Rows are points. Examples show where two turns around zero, p and q, send a point. Where does a point land after both, in the order given? Backwards means that the second turn is done in reverse. Each puzzle has new turns, and all numbers are rounded.

Turn p:
[48 25  2] => [ 10  38 -37]
[-9 14  9] => [12  8 13]
[-6 12 32] => [34  1  8]
[-27  -5  -9] => [-11 -11  24]
[  2 -12  -6] => [-9 -9 -6]
[ -8 -34 -27] => [-35 -27  -3]
Turn q:
[-13 -37 -27] => [-29 -38   2]
[-9  9 35] => [ 35   3 -11]
[29 18 -3] => [-10  33  -4]
[-7  9 -5] => [ 3  1 12]
Where do these land?
p, then q: [ 19   7 -10] => [-3  5 22]
p, then q backwards: [-16 -16  34] => [-37  -5  15]
p, then q backwards: [ 12 -27 -10] => [  6 -31  -2]
p, then q: [-14  37 -14] => [35 22  6]

Turn p:
[ -9  -7  -3 -14   0 -21] => [-21 -11  -7 -10   9   1]
[ -3  17 -12   2  16  17] => [ 7 24  3 -2 -6 18]
[ -7   7 -25 -22 -26 -11] => [ -7  10 -22 -26  23 -13]
[  6 -10   6  36  19  10] => [  6  -1  22  12 -36   0]
[ 12  10   1 -16 -13 -13] => [ -2  -2 -24   5  14  -6]
[  5 -28  -9  -2  14   7] => [  7 -19   5 -18 -16  12]
[-4 12 43 15 -9 11] => [ 10  -1  23  39  12 -11]
Turn q:
[-43   2   2 -12  -2   5] => [  8  40 -10 -14   9  -7]
[ 4  1 14 10 34 -5] => [-13 -21 -14 -13  19 -13]
[ 12  -5 -14 -21   4   4] => [14 -8 -4 -3 -1 24]
[ 21 -16 -24  19 -10  -5] => [  8 -21  -1  12 -33  -3]
[  7 -20   4   0 -30   1] => [  3   8   0  33 -13   5]
[-11   6   2  -4  15 -18] => [-15   4 -11 -19   3   1]
[ 10  32  16   9 -11  17] => [-4 -2 39  3 16 -8]
Where do these land?
p, then q backwards: [ -2  19   2 -11   2  -2] => [ -6  -7  15 -14  -2  -1]
p, then q: [ 10   6 -10  -6  10  13] => [14 -7 16  2  1  7]
q, then p: [16 10 29 15 -7 -2] => [-21  -8  29   9  -7  -1]
p, then q: [  7 -48 -16  16 -13   2] => [-13  11 -18  31 -10  37]
q, then p backwards: [-38  19  -6  16   0  -4] => [-16   5 -31  20 -21   1]
p, then q: [ 15   8 -18 -17 -10   0] => [ 14 -10   3 -17 -12  17]
q, then p backwards: [-13 -21  -3  -1 -12  10] => [19 19  0  8 -6  9]
p, then q: [  6   7  22 -12  31 -18] => [ 27   7  -4   6  -1 -35]
